Every row gives one point. The window is the flat piece filled in between its corners: a triangle in 3 columns, a solid with four corners in 4, and so on. A path goes straight from each point to the next, and from the last back to the first. List the points from which the path goes on through the window.

Window (4 x 4)
[[-64 -16 -21  31]
 [ 35 -19  32  19]
 [ 52 -19  81 -38]
 [-37  26 -19  24]]
Path:
(1): [-15  23  39  18]
(2): [  2 -22 -52  24]
(3): [ 58 -25  33 -51]
(4): [-4  0 90 15]
(5): [-84  -1  38  51]
(6): [-19   3 -25  -4]
(7): [-36 -22 -57  32]
(8): [-58   3   8  38]
Through the window after points: 1, 3

Window (6 x 6)
[[ 41  71  30 -20 -68  62]
 [-21   1 -30 -24  35 -59]
 [-27 -77   3 -21  -7  -5]
 [ 33  23   7  29  77  10]
 [-35 -41  55  -6  69 -71]
 [ 78  28  20 -37 -61 -20]]
Path:
(1): [-13 -30   7  12 -40  -3]
(2): [ 44 -12   1  30 -76 -24]
(3): [ 35  42  10 -66  12  39]
(4): [ 14   2  14 -63  26 -21]
(5): [ -9 -11  10  40   7 -74]
(6): [ 25  -9   5  20  14 -44]
(7): [ 43 -11  25 -68  24 -41]
(8): [  5  -8  33 -89  28  15]
(9): [ 11  24 -34  67  60 -48]
(10): [ 35  25  -3  18 -10  -7]
(11): [ 16  17  14 -48  39  38]
(12): [ 24  -1  23 -74  14  40]
Through the window after points: 4, 8, 12

Window (6 x 6)
[[-31  12   4 -23 -14 -24]
 [  9 -75  19   4  34  -9]
 [  8 -47 -29   8   8 -18]
 [ 17 -57 -12  -3 -39  26]
 [ 15 -42  32  51  28 -30]
 [-37  39  18 -12   9  36]]
Path:
(1): [-30 -95   3  21  18   3]
(2): [-30 -33  29  -1  12  -9]
(3): [ 33 -10   9   5  15  -2]
(4): [ 20 -42  21  -1  37 -16]
(5): [-11 -63   6  38   2  -7]
(6): [ -4 -68  -2  25  17  -1]
(7): [ 20 -31  11   2  18 -12]
(8): [ 24  -4   0 -30 -24  24]
(9): [-52 -30   1  -5  16  13]
(10): [-17 -37  -7  11 -10  26]
(11): [ 25 -29   5 -22 -28   5]
(12): [  1 -14   6 -19  16  -4]
(13): [-42 -38   1   5  -3  25]
(14): [-33 -29  -2  10  15 -12]
(15): [22  0  9 -4 28 -5]
(16): [ 15 -43  18  -1  21  -4]
Through the window after points: 4, 10, 16

Window (8 x 8)
[[  0 -17  12 -81 -29  32 -62 -29]
 [-22  31  -4 -67 -11  16   3 -34]
 [-21  15  33 -53   7  15 -40  20]
 [-12 -13 -60 -80  24   8 -16 -11]
 [ 23 -69  50  82   5  44  33 -48]
 [ 27  50 -74  10  -6  -4   2   1]
 [ 77 -33  13  36  11  36  61 -15]
 [  9  19 -38  23 -53 -20  49  41]]
Path:
(1): [-47  -1   9 -13 -27  89  19   7]
(2): [ 34 -26  10   3   3 -36 -21 -36]
(3): [ 45  -7  38  45  24 -45 -27 -33]
(4): [  0 -55  -1  37 -19  84  60 -22]
(5): [-23 -12  -6 -53  11  82 -40  -1]
(6): [ 27   0  17 -27  12 -25   5 -29]
(7): [ 10 -13  -2 -40  12  -1  -4 -25]
(8): [ 12  11 -12 -35  -7  45 -16 -14]
(9): [  7 -21 -21 -41 -27  80  18  33]
(10): [ 15 -10  15  -5  12 -12 -19 -25]
(11): [ 38 -37  56  56   0 -15  27 -28]
(12): [ -3 -43  -8  21   3  68  13 -30]
(13): [ -9 -11 -35 -31  10  44   3 -12]
(14): [ 58  -4 -13 -33   3 -30   9 -12]
(15): [ 32 -28  28 -13   4 -11  27 -19]
(16): [ 14 -25 -43  79  -8  95  -7   3]
Through the window after points: 3, 11, 13

Window (9 x 9)
[[ -4  56  14  57  10 -11  23  -2  43]
 [-30 -36 -17  25  22  25 -14 -21  12]
 [-21  65  47  35  22  43  20  -5  19]
 [-10 -48  20 -73 -71   5 -17 -20   0]
 [ 34 -13  16 -50 -46  21  23 -61  -5]
 [ 38 -14  -6 -68 -33  28   0   3  -2]
 [-37 -48 -11  22  -6   6  24  10 -37]
 [ 40  15  22 -53 -45   5 -36 -38 -32]
 [ 15  35  65  28  48  -5  20  -6  28]]
Path:
(1): [-19  -5 -17 -46  -9   5   9 -27 -26]
(2): [-23   6   0 -40   7 -18  17 -27  18]
(3): [  0  13  32  19 -13  23 -11   2   1]
(4): [ 12 -18  10   4 -26  13  -3 -15  12]
(5): [ -4  57  -1 -37  16 -20   5 -12   1]
(6): [  2   8  -4 -95  19  34  54 -62   2]
(7): [ 47 -26  36  20 -91   3 -17 -33  -8]
(8): [ 53  -8  38   6 -40  16 -10  -6 -12]
(9): [-45  10  -4 -71  13   1  -9 -41   8]
(10): [ 18  21   1 -68 -14   6  30 -31  15]
(11): [ 20 -11  60  36 -42  31 -31 -27  10]
(12): [ 34 -55  51  10 -44  32  -1   1 -11]
Through the window after points: 6, 8

Window (9 x 9)
[[-29  22  22  10  -1 -47 -16  42 -20]
 [ -7 -18  31  45  21  25  -8   3 -16]
 [ -6  47  26   9   1 -14  16 -32  13]
 [ 34  16  -1 -16  -1  21 -18 -10  37]
 [ -4 -34 -28 -37 -63 -12 -14   3  26]
 [ 40  95  74  -3  -8 -38   8   4 -65]
 [ 15  19 -10  52 -13 -41   3  24 -21]
 [-25  37 -43  40  -7  14  13  11  -8]
 [  7 -27 -28  -8 -11 -45  25  51 -24]]
Path:
(1): [ 14  10   1   5   7  -4 -25  -4  -6]
(2): [ 24  18  11  31 -26  14  39  25  41]
(3): [ 0 18  6 71  4 19  0 65  7]
(4): [-14  10  10 -29 -14 -56   8 -54 -47]
(5): [  7   1 -12  -6  -7 -13  -9   0 -14]
(6): [ -2  -7 -16  15 -12  -9  12  34  24]
(7): [ 26  30  40  20   0 -11  14  23  38]
(8): [  1   4   0  -5  -4 -10 -12 -12 -17]
(9): [  8  12  12  15  11  -7 -15   5 -22]
(10): [  6  19  24  23 -21  -4  17  12  -7]
(11): [ 20  11  48  27 -54  24  -8  51  12]
(12): [-20  -3 -20  20  14 -14   2 -10  -1]
Through the window after points: 1, 9

Window (11 x 11)
[[ 34  56  43 -22 -30 -37  23 -54  -9  14 -40]
 [-58 -25 -14 -13  34 -29  31   4   7  95  37]
 [-28  26 -20 -29 -12 -24 -22  56  73 -77 -16]
 [ 26   5  -5  22 -52   6  92  21  -6 -22  -8]
 [ 12 -23  16 -51 -34  44  44 -13  19  53 -50]
 [  8  61  53 -62 -21  58  39 -82 -29   1 -40]
 [ 41 -19 -45  33 -60  28  34   4 -57  -7  -4]
 [ 62  23 -15 -33  -3  20  39  26 -23   9  40]
 [  2  38 -35 -57  18 -34 -22  25 -61  18 -60]
 [-26  10  63  49  20  66  -4  20 -41  -5  22]
 [ 19 -45   6 -39 -18 -76  35   0 -25   1 -16]]
Path:
(1): [ 42  21  -4 -14  55  35   9 -25  -6  -4 -65]
(2): [  6  42  34 -48 -59  -5  43 -26 -29  18  15]
(3): [-14   6  18 -46 -34  12  49   7 -33  48  24]
(4): [ -7  -3 -14  -4  25 -10  27  -5  10  36   1]
(5): [ 37  -2  10   4  22   1  32 -30 -24  19 -30]
(6): [-11  -2  11 -52 -61 -22  36  13 -28  29  10]
(7): [  2  54  42 -50 -71  21  19 -28 -22  69 -16]
(8): [  6   1   9 -16  31   8  16 -15  -7 -15 -21]
Through the window after points: 1, 3

Window (12 x 12)
[[ -2 -25 -10  27 -44  16  32  22 -33 -11  -5   1]
 [-13  45 -31  19 -52 -12 -49  27 -61  31 -34   9]
 [ 10  -2 -12  18  46 -19 -44   8  63   3 -22  38]
 [ 24  16 -45  -1 -48  43 -34  63 -37 -16 -36  -9]
 [  9 -44  36 -56  30  18  31  24  32  22  20   1]
 [-19  16 -44 -13 -40  19  23  82 -12  -4 -43 -51]
 [ 37  22 -11 -17 -25  -1  18  30 -21 -10 -32 -47]
 [-18 -29  38   2  44   6 -52  -7  56 -11   0  -9]
 [-19  47 -68 -22 -28 -22 -59 -15 -20 -14 -10  18]
 [ -2  66 -43  11 -44  47 -13  23  -2   8 -36 -16]
 [-12  -4  61 -76 -15  -3  66  38 -26 -40 -15  22]
 [ -7  13 -21  39  69  15 -47  10   8   1  11   4]]
Path:
(1): [-10  11 -19 -38   0   7  -7 -10  -5 -19 -37  23]
(2): [  2 -10   5  -4 -21  45  21  13 -54  -1 -57  16]
(3): [ 11  54 -71   3 -33 -29 -50  56  19  -4  16 -23]
(4): [ 16  60   6 -15 -20  36 -30   8   2   3  46 -25]
(5): [-34 -51 -38  19  26 -20 -13  40   8 -13 -86  12]
(6): [-18 -12 -22  -4  35  -5  13  -7 -20  37 -43  16]
(7): [ 27  30 -16 -10 -69  26 -42  69  21 -55  17 -22]
(8): [-11  33 -24 -13 -21  24 -63  69   4 -10  33  -9]
(9): [ 20   8 -22  -9 -33  17  40  -2 -41 -12 -85   5]
(10): [ 10 -68  15 -14   2  20 -13 -43  -3 -18 -71  13]
(11): [ -8  72 -21 -20 -28   3  16  95   7  16  37 -21]
(12): [  8  21   3  28 -15 -35 -30  77  14   4  32  -2]
Through the window after points: 4, 6, 8, 12
